Each point is reached from the start by the listed moves, each made 0, 1 or 2 times, or once backwards (-1), plus a little noise. Say if it took an odd or an even number of moves. Then give how often each move was made.

Moves:
(1): [ 0.21  0.45  0.16 -0.04]
(2): [-0.15  0.20 -0.36  0.13]
(3): [ 0.01 -0.05  0.11  0.57]
Start: [-0.44 -0.16 -0.28  0.08]
Points:
[0.15 0.49 0.50 0.41] -> even (2, -1, 1)
[-0.35  0.51 -0.49  0.15] -> even (1, 1, 0)
[-0.02  0.77 -0.09 -0.59] -> odd (2, 0, -1)

Moves:
(1): [ 0.12 -0.12 -0.31 -0.02  0.06  0.05  0.10]
(2): [-0.05  0.48 -0.26 -0.20  0.10 -0.11 -0.06]
(3): [0.45 0.32 0.11 0.08 0.21 0.16 0.04]
(4): [-0.23  0.13  0.00  0.31 -0.09  0.06 -0.06]
(5): [-0.08 -0.06  0.29 -0.28  0.30  0.18  0.03]
(6): [ 0.08 -0.05  0.16 -0.14 -0.04  0.09  0.27]
Start: [ 0.15  0.16  0.14 -0.17  0.15 -0.04 -0.01]
Points:
[-0.29  0.41  0.10  0.44 -0.05  0.06 -0.14] -> even (0, 0, 0, 2, 0, 0)
[-0.04  1.70  0.46 -0.28  0.57  0.24 -0.03] -> even (-1, 2, 1, 2, 1, 1)
[0.59 1.14 0.80 0.50 0.27 0.43 0.13] -> even (-1, 0, 2, 2, 0, 1)

Moves:
(1): [ 0.18  0.01 -0.13  0.20  0.11  0.30  0.22 -0.07  0.11 -0.10]
(2): [ 0.18  0.11  0.26  0.00  0.09  0.14 -0.11  0.18 -0.07  0.01]
(3): [-0.12 -0.03  0.12 -0.07  0.06  0.01  0.12  0.00 -0.10  0.09]
(4): [ 0.10 -0.08  0.16  0.41 -0.09 -0.03  0.04 -0.08  0.07 -0.02]
(5): [-0.14  0.09 -0.09  0.02  0.23  0.22 -0.08 -0.25  0.05  0.16]
(6): [ 0.21 -0.10 -0.21  0.14 -0.01  0.18 -0.03 -0.20 -0.16 -0.03]
(7): [-0.09  0.10  0.06 -0.06 -0.05  0.11  0.05 -0.22  0.01 -0.16]
(8): [-0.15  0.12 -0.10  0.08 -0.04  0.05  0.01  0.03 -0.06  0.01]
(9): [ 0.18 -0.08 -0.07  0.00 -0.28  0.26 -0.06  0.02  0.09  0.14]
Start: [ 0.01  0.07 -0.05 -0.10  0.01  0.03  0.01  0.06  0.09  0.09]
Points:
[-0.15  0.34  0.39  0.56 -0.09  0.68 -0.39 -0.54  0.18  0.46] -> odd (-1, 1, 0, 2, 2, 0, 1, 1, 1)
[ 0.54  0.31  0.23  0.13  0.63  2.00  0.29 -0.88  0.09  0.19] -> odd (2, 2, 2, 0, 2, 1, 2, -1, 1)
[ 0.50 -0.21  0.36  0.54 -0.20  0.93 -0.44 -0.55  0.14  0.82] -> odd (-1, 1, 1, 2, 2, 1, 0, -1, 2)
[ 0.52 -0.53 -0.19  0.98 -0.02  0.17  0.46 -0.37  0.22  0.16] -> even (1, -1, 1, 2, 0, 1, -1, -1, 0)
[ 0.51  0.22  0.01 -0.50 -0.43  0.78 -0.63  0.44 -0.27  0.48] -> even (-1, 2, 0, -1, 0, 1, 0, 1, 2)
[-0.43  0.90  0.20 -0.42  0.67  0.20 -0.32  0.49 -0.02  0.09] -> odd (0, 2, -1, -1, 1, -1, 0, 2, -1)
[ 0.74  0.22  0.59 -0.20 -0.26  1.01 -0.05  0.34  0.47  0.12] -> even (1, 2, 0, 0, 0, -1, 1, -1, 2)

Moves:
(1): [ 0.01 -0.10 -0.08  0.04  0.00 -0.03  0.03 -0.26  0.18  0.10  0.07  0.08
 -0.02 -0.05 -0.14]
(2): [ 0.11  0.09  0.19  0.01  0.00  0.00 -0.05  0.03  0.04  0.02 -0.02  0.00
 -0.10  0.03 -0.04]
(3): [-0.04  0.07  0.23  0.00  0.00 -0.03 -0.08  0.05 -0.17 -0.19 -0.10  0.01
  0.03 -0.15  0.15]
(4): [ 0.04 -0.15  0.20 -0.08 -0.22 -0.34 -0.21 -0.16  0.04  0.00 -0.26 -0.09
  0.06 -0.07  0.10]
(5): [-0.35 -0.18 -0.10  0.11 -0.20  0.00 -0.08 -0.29 -0.14  0.05  0.14 -0.01
  0.17  0.09  0.12]
(6): [ 0.01 -0.12  0.05 -0.04  0.05  0.07 -0.16 -0.05  0.00 -0.06  0.16  0.01
 -0.18  0.01  0.12]
(7): [ 0.11  0.08  0.05 -0.15  0.25  0.14 -0.21 -0.04 -0.18  0.14  0.20 -0.04
 -0.21 -0.06 -0.08]
(8): [-0.05  0.16  0.07  0.00  0.05 -0.02  0.03  0.09  0.08  0.07  0.04  0.01
  0.04 -0.17 -0.01]
(9): [-0.26 -0.01  0.22 -0.13  0.11 -0.02 -0.05 -0.17  0.13  0.02 -0.03 -0.11
  0.32 -0.23  0.06]
(10): [ 0.03  0.02 -0.12  0.01  0.07  0.11 -0.11 -0.04  0.10  0.12 -0.07  0.11
  0.01  0.09 -0.04]
(11): [ 0.14 -0.04 -0.07  0.03 -0.05 -0.12 -0.01  0.07 -0.05 -0.20  0.11  0.16
 -0.03  0.17  0.04]
(12): [ 0.02 -0.16 -0.03 -0.03 -0.12 -0.03 -0.08  0.11 -0.04 -0.34  0.08  0.11
 -0.04  0.18 -0.09]
Start: [-0.12 -0.01  0.06  0.02 -0.07 -0.11  0.00 -0.05  0.08 -0.10 -0.07 -0.01
 -0.16  0.11 -0.17]
Points:
[-1.32 -0.02  0.98 -0.17 -0.23 -0.77 -0.45 -1.43  0.60  0.61 -0.88 -0.40
  1.23 -1.43  0.21] -> even (2, -1, 2, 2, 1, -1, 0, 2, 2, 1, -1, -1)
[ 0.28 -0.09  0.63 -0.36  0.45 -0.30 -0.97 -0.96  0.15  0.22  0.28  0.19
 -0.49 -0.24 -0.07] -> odd (2, 1, 1, 1, 0, 1, 2, 0, 1, 1, 2, -1)
[ 0.29  0.42  0.41 -0.17  0.06 -0.15 -0.27  0.25  0.35  0.27 -0.97 -0.12
 -0.10  0.03 -0.33] -> even (-1, 1, 0, 1, -1, -1, 0, 0, 0, 2, -1, 0)
[-0.49 -0.33  0.16  0.41 -1.19 -1.11 -0.04 -0.55  0.18  0.19 -0.21 -0.10
  0.12  0.18  0.26] -> odd (0, 1, -1, 2, 2, 0, -1, 2, -1, -1, 1, -1)
[ 0.11 -0.44  0.68 -0.58  0.08 -0.58 -1.47 -0.45 -0.39 -0.79 -0.10  0.29
 -0.24  0.04  0.31] -> even (0, -1, 2, 2, 0, 1, 2, 0, 1, 2, 2, 1)
[-0.10 -0.19  0.77  0.05 -0.69 -1.21 -0.14 -0.72  0.92 -0.04 -0.71  0.05
  0.46 -0.25 -0.26] -> odd (2, 2, 0, 2, 0, -1, -1, 1, 1, 0, 1, 0)
[-0.64 -0.23 -0.10  0.08 -0.13  0.10 -0.37 -0.37 -0.71  0.16  0.72 -0.22
 -0.54  0.07  0.49] -> odd (-1, -1, 0, 0, 2, 2, 1, 1, -1, -1, 0, -1)
[-0.17 -0.49  0.76  0.08 -0.68 -0.77 -0.59 -0.45  0.19 -0.91  0.42  0.34
 -0.37  0.05 -0.13] -> even (2, 2, 1, 1, 1, 1, 0, 2, 0, -1, 1, 2)

Moves:
(1): [-0.04 -0.02  0.11 -0.02  0.11  0.04  0.03  0.03  0.00  0.15  0.13 -0.03
  0.06 -0.04 -0.08 -0.20 -0.03 -0.01]
(2): [-0.01 -0.11 -0.03  0.00 -0.10  0.07  0.00 -0.02 -0.02  0.06  0.05 -0.04
  0.06 -0.07  0.01 -0.07 -0.01 -0.05]
(3): [-0.21  0.12  0.01 -0.16  0.12  0.18 -0.10  0.01  0.15 -0.20  0.13  0.20
 -0.11  0.14  0.15 -0.18 -0.06 -0.01]
(4): [ 0.03 -0.03 -0.05  0.11  0.03 -0.10  0.02 -0.01 -0.01 -0.08 -0.01 -0.03
 -0.06  0.00  0.12 -0.07 -0.05  0.06]
(5): [ 0.04  0.17  0.14  0.03  0.03  0.16 -0.03  0.00  0.06 -0.09  0.13  0.11
  0.22  0.08 -0.03 -0.01  0.12  0.13]
(6): [ 0.04  0.01 -0.09 -0.02  0.04  0.01 -0.08 -0.07 -0.13 -0.03  0.08  0.12
  0.03 -0.10 -0.11  0.19 -0.01  0.32]
(7): [-0.11 -0.07  0.17  0.17  0.08 -0.02  0.08  0.02 -0.07 -0.25 -0.09 -0.02
  0.10  0.11 -0.02 -0.07  0.04  0.14]
(8): [-0.09  0.08 -0.04  0.03 -0.11 -0.22 -0.13 -0.10 -0.19  0.03  0.08 -0.02
 -0.01  0.04  0.20  0.00  0.15 -0.09]
(9): [-0.18 -0.19 -0.07 -0.08  0.20 -0.06  0.20  0.01  0.06 -0.01  0.06  0.16
  0.02 -0.18  0.20 -0.01  0.07 -0.03]
(10): [ 0.00 -0.14  0.07 -0.03  0.07 -0.07 -0.07 -0.05  0.00 -0.07 -0.18 -0.35
  0.01 -0.04 -0.04 -0.01 -0.07  0.11]
(11): [-0.03 -0.18 -0.15 -0.02  0.20  0.04  0.02 -0.09  0.01  0.18 -0.03  0.00
 -0.05 -0.08  0.12  0.03  0.10 -0.12]
(12): [-0.03 -0.08 -0.05  0.06  0.00 -0.01  0.00  0.08  0.01  0.00 -0.17 -0.05
  0.08 -0.05  0.02  0.00 -0.01  0.02]
(13): [-0.10 -0.06  0.19  0.05  0.14  0.07  0.04 -0.30  0.07  0.05 -0.08  0.05
 -0.21 -0.11 -0.15 -0.16 -0.07  0.23]
(14): [-0.11  0.23  0.06 -0.04  0.13 -0.01  0.22  0.07 -0.12 -0.06  0.05 -0.33
 -0.08  0.06  0.32  0.08 -0.12 -0.06]
(15): [-0.10 -0.11  0.07  0.09 -0.02 -0.09 -0.07  0.08  0.04  0.02 -0.05 -0.08
  0.05 -0.01 -0.05  0.06 -0.02  0.06]
(16): [-0.08  0.13 -0.17  0.01 -0.01  0.11 -0.05 -0.25 -0.01 -0.05  0.04 -0.03
  0.02 -0.06 -0.13  0.06  0.14 -0.09]
(17): [ 0.04 -0.08  0.04 -0.06  0.14 -0.02 -0.15  0.11 -0.09 -0.01  0.13  0.02
  0.15 -0.03 -0.01  0.01 -0.17 -0.08]
(18): [-0.17  0.15  0.03 -0.02 -0.07 -0.14  0.10 -0.29  0.06  0.11 -0.10 -0.02
 -0.16  0.22 -0.04  0.08 -0.02  0.00]
Start: [-0.09  0.00 -0.02  0.04  0.04  0.01  0.11  0.02 -0.06  0.11  0.17  0.05
 -0.08  0.03  0.05 -0.11  0.01 -0.12]
Points:
[-1.03  0.23  0.36 -0.26  0.81  0.02  0.67  0.02  0.51 -0.19  0.41  0.45
 -0.45  0.07  1.08 -0.85 -0.51  0.36] -> even (1, 0, 2, 2, 1, 0, -1, 0, 2, 0, -1, 2, 1, 1, 0, -1, 0, 1)
[-0.60 -1.33  1.17  0.40  0.75 -0.25 -0.34  0.40 -0.37 -0.40  0.52  0.05
  1.32 -0.55  0.05 -1.17  0.00  0.73] -> odd (2, 2, 0, 0, 2, 0, 2, 2, 2, 2, -1, 1, 1, -1, 1, -1, 2, -1)
[-1.46 -0.94 -0.05  0.23  0.54 -1.03  1.00 -0.15 -0.32  0.54 -0.44 -1.20
 -0.50 -0.14  1.85 -0.16  0.19 -0.70] -> even (0, 2, 0, 0, -1, -1, 1, 2, 2, 1, 2, 1, 0, 2, 2, -1, -1, 1)
[-1.57 -0.23 -0.08 -0.35  1.09  0.33 -0.03 -1.40  0.01  0.51  1.30  1.24
 -0.39 -0.38  0.69 -0.68  0.47 -0.04] -> odd (1, 2, 2, 0, 1, 1, 0, 2, 2, -1, 2, -1, 2, 0, 1, 1, 1, 1)
[ 0.18 -0.71 -0.06  0.86  0.40 -0.11 -0.44  0.16 -0.48 -0.46  0.52  0.60
  0.83 -0.26 -0.36  0.23  0.29  0.42] -> even (-1, 0, -1, 2, 1, 1, 2, 0, 0, -1, 1, -1, 0, -1, 2, 1, 2, -1)
[-0.04 -1.50 -0.77 -0.06  0.90 -0.08  0.28  0.56 -0.28  0.92 -0.08 -1.46
  0.51 -1.23  0.45 -0.13 -0.35 -0.72] -> even (2, 2, -1, 1, -1, 0, -1, -1, 1, 2, 2, 2, -1, 1, 1, 1, 1, -1)
